Every row gives one point. Two turns around zero, p and q, are shown by what they do to some points. Write where each new point lands after one turn and then the other. Backwards means that the second turn is done in reverse. Each puzzle has new turns, and all numbers are rounded.
In the rows, zero is written as 128.

Turn p:
[115 112 137] -> [123 107 121]
[ 80 143  97] -> [150 136  74]
[137 107 137] -> [126 109 143]
[ 90 165 123] -> [120 153  82]
[199 119 130] -> [134 139 199]
[147 121 144] -> [116 123 150]
Turn q:
[121 149 149] -> [105 134 147]
[ 81 109  85] -> [114 102  68]
[127 117 136] -> [132 116 134]
[174 109 152] -> [168 129 166]
[126 102 104] -> [148 114 102]
[140 183 142] -> [101 173 152]
Where do these land?
q, then p: [118 159 145] -> [107 129  98]
q, then p: [114 148 117] -> [136 137 104]
q, then p: [141 157 140] -> [101 144 114]
p, then q: [117  45 127] -> [191  74 137]
q, then p: [149 131 112] -> [130 152 140]

Turn p:
[117 129  99 129] -> [123 153 124 110]
[123 106 149 143] -> [105 108 119 139]
[135 100 146  65] -> [154  75 128  87]
[157 158 160 153] -> [144 125 137 183]
[ 83 121  91 142] -> [ 89 163 131  98]
[173 147  88 113] -> [181 158 105 122]
[108 135 163 150] -> [101 115 151 155]
Turn q:
[143  75 122 141] -> [155 113 174 141]
[108 103 117 162] -> [108 129 169 144]
[107 174 158 104] -> [102 131  84  90]
[114 133 106 151] -> [106 139 137 151]
[186 132 148  93] -> [190 131 100 108]
[136 109 125  93] -> [151  95 119 128]
[102 169 119 152] -> [ 84 156 114 135]
Where do these land?
q, then p: [124 142 166 159] -> [149 120 173 117]
p, then q: [ 85 124  89  92] -> [133  92  77 100]
q, then p backwards: [137 142  70 132] -> [159 139 144 176]
p, then q backwards: [149 127 153 112] -> [136 104 117 104]
p, then q: [145 104 162 146] -> [119 123 169 152]

Turn p:
[150 107 115 122 157 101] -> [121 111 101 161 136 107]
[148 116 144 155  98  95] -> [145 116 159 160  98 115]
[115 149 105  97 108 147] -> [104 146 134  87 133 114]
[152 124 103 114 136 162] -> [139 122  98  96 136 105]
[111 110 105 133 148 138] -> [128 150  94 131 129 132]
[153 145 154 161 100 107] -> [158 114 176 147 119 121]
[ 95 136 167 160 125 102] -> [132 138 162 162 123 171]
[101 157 107  99 153 154] -> [103 150 111  94 167 138]
[126 109 151 110 127 146] -> [120 106 117 112 112 148]
Turn q:
[142 127 140 101 134 121] -> [124 127 131 105 144 109]
[108 104 145 170 148 150] -> [157 116 156 150 133 169]
[173 143 128  88 112 143] -> [134 153  98  81 134 103]
[146 145  78 140 144 106] -> [125 144  97 172 136 101]
[101 135 172 154 134 132] -> [139 123 180 130 110 144]
[132 115 129  83 119 111] -> [101 111 117  99 144 110]
[124 117 106 152 118 111] -> [129 109 112 157 116 129]
[105 128 150 178 118 146] -> [153 123 155 145  95 162]
[121 137 105  85 125 132] -> [ 90 144 108 113 142 125]
Where do these land?
q, then p: [118 129  98 113 152 145] -> [137 152 116 124 161 142]
p, then q: [134 146 126 112 144 117] -> [123 122 146 144 147 132]
q, then p: [150 120 117 143 141 125] -> [146 124 120 144 137 110]
p, then q: [125 141 143 120  31 132] -> [109 100 158  52  86 111]
q, then p backwards: [117 135 141 165 175 129] -> [127 156 143 171 127  95]
q, then p: [133 123 142 112 145 150] -> [120 109 119 117 152 136]
q, then p: [119 102 129 130 108  97] -> [122 134 109 142  90 129]

Turn p:
[160  93 112 155 140 118 144 130] -> [167 114 138 151 124 100 113 109]
[132 151 110 160 142 139 116  92] -> [115 159 140 153 124 130 141  88]
[146 102 134 119 112 131 157  96] -> [149  91 130 123 147 131 147 102]
[113 132 154  92 143 120 110  94] -> [102 134 141  95 170 143 125 121]
[113 100 154  92 114 161 124 157] -> [125  90 126 122 136 167 111 170]
[ 98  91 112 117 116 116 122 158] -> [113  94 109 123 113 115  90 145]
[121 115 110 111 145 143 145 136] -> [140 122 102 135 137 142 106 124]
[136 167 111 163 135 127 113 158] -> [130 174 129 148  90 116 132 142]
[146 169 119 117 111 101 102  97] -> [115 158 144  85 112 124 152 100]
[116 159 163 154 123 124 146 162] -> [125 145 121 146 128 111 160 178]
Turn q:
[210 134 118 120 111 115 147 149] -> [178 153  71 134 121 102 116 157]
[113 115 141 119 115 127 108 142] -> [116 106 131 103 130 128 115 130]
[120 146 136 111 105 125 120 120] -> [137 134 143 109 130 147 113 139]
[108 139 117 199 108 152 113 133] -> [ 93 111 107 169 116 175 104 109]
[114 130 112 112 141 113 130 134] -> [111 142 137 120 139 117 140 139]
[113 108 130 119 104 112 121 108] -> [120 134 147 104 106 123 108 119]
[123 119 121 107 138 147 129 119] -> [133 133 133 113 140 126 144 107]
[141 144 137 156 225 137 135 116] -> [136 113 148 204 167  98 173 115]
[109 118 142 109 105 123 149 132] -> [128 124 137  97 103 136 139 139]
Where do these land?
q, then p: [124  86 101 136 152 111 118 169] -> [ 98 123  86 117 131  87 103 117]
p, then q backwards: [186 181 113 114 153 101 103 106] -> [132 123  94  69 109 134 149  68]
q, then p: [124 143 124 139 126  98 135 152] -> [121 130 113 138 107 118 118 158]
p, then q: [ 89 120 119 145 127 128 121 119] -> [ 89 127 146 133 119 135 123 119]
q, then p: [129 142 114  91  93 136 136 102] -> [139 152 132 100 128 171 148 133]
q, then p: [ 91 162 146 126  99 149 112 138] -> [127 114 135 150 140 181 107 147]
q, then p: [125  70 151 149 118 145 132 122] -> [114  77 137 108 125 119 134  91]
q, then p: [140 133 135 140 133 155 150 127] -> [150 119 125 147 120 131 141 107]
q, then p: [143 116 149 112 152 131 145 118] -> [158 119 134 117 140 105 142 123]
